Each row is a point. Two turns around zero, p and q, are shown by what they do to some points. Where does a point land after both, in the order given? Backwards means that the second turn is done in reverse. Each puzzle has new turns, and all numbers are rounded.
(in the rows, 128 means zero)

Turn p:
[130 100 159] => [151 141 160]
[123 138 162] => [115 127 161]
[149 147  64] => [113 133  60]
[109 127 126] => [132 109 130]
Turn q:
[121 118 126] => [125 128 140]
[ 74 140 144] => [132 181 150]
[162 158 124] => [130 117  84]
[168 136 148] => [156 105 101]
[116  88  98] => [ 98 109 165]
Where do these land?
p, then q backwards: [112 122 158] => [118  96 134]
q, then p: [111 154 157] => [ 92 143 111]
q, then p: [155 129 133] => [148 139 112]
q, then p: [133 108  64] => [165  76 150]

Turn p:
[ 74  73 126 115] => [167  88 157 174]
[128 126 110 156] => [112 124 106 147]
[169 133 130 129] => [126 165 114 117]
[153 153 126 123] => [120 145 114 101]
[155 178 122 110] => [117 139 109  73]
[ 90 105 154 135] => [127 108 167 156]
Turn q:
[102 125 115 152] => [126 161 116 142]
[111 150  75 139] => [143 145 126 184]
[169 115 141 119] => [107 100 152 111]
[148 125 181 107] => [132 102 135  74]
[156  90 148  99] => [ 94  88 124 101]
[ 77 160 132 124] => [175 151  98 131]
[132 132 104 155] => [120 149 144 152]
Where do these land?
q, then p: [187 136 114 120] => [125 142 177 163]
p, then q: [116 113 137 123] => [120 133 139 111]
q, then p: [114 142  91 126] => [ 98 138 107 146]
q, then p: [106 126 122 110] => [134 128 101 136]
p, then q: [120 113  91 136] => [ 99 138 139 154]
p, then q: [124 137 213 152] => [178 156 104  65]

Turn p:
[171  51 118 152 111 103] => [136 126 158 188 113 195]
[160 148 146  89 131 112] => [117 107 146 137 175 109]
[ 93 123 134 125 143 167] => [134 143 134  79 110 128]
[156 147 104 139 135 127] => [100 122 102 139 141 138]
[101 127 145 164 131 137] => [133 166 124 123 100 119]
[153 151 164 164 136 120] => [104 173 128 155 144 110]
[140 148  96 120 128 151] => [116 113  97 109 144 142]
[ 47 120 132 104 140 100] => [157 101 149 103  72  79]
[132 137 113  94  96 136] => [156 101 114 118 155 132]
Turn q:
[139 103 137 110 150 166] => [130  78 117 126 131 106]
[105 116 136 162 119  57] => [ 91 176 131 140 162 173]
[169 137 123 121 152 152] => [149 106  91 132 105 116]
[104 142 133 166  96 129] => [132 141 164 117 120 167]
[119 141  98 111 147 165] => [168 115 127 104 132  99]
[102 143 165 131 111  73] => [104 169 156 172 143 148]
[159 114 104  95 121 154] => [122 111 109 105 102  87]
Where do these land?
q, then p: [151  88 172 116 128 132] => [153 138 134 128  71 142]
p, then q: [ 78 142  90 106 168 160] => [ 87 142 153 114 133  61]
q, then p backwards: [113 130 120 110 105 132] => [115 127 153 122 146 127]
q, then p: [151  98 154 142 115  81] => [142 142  96  90  87 118]
p, then q: [138 140  93 183 123 135] => [161 147 145  76 119 131]
p, then q: [ 97 149 121 138 130 165] => [133 156 127 122 116  84]
p, then q: [154 115 112 131 129 146] => [149 102 137 115 132 121]
p, then q: [141 163 163  98 126  71] => [102 147  98 156 172 174]
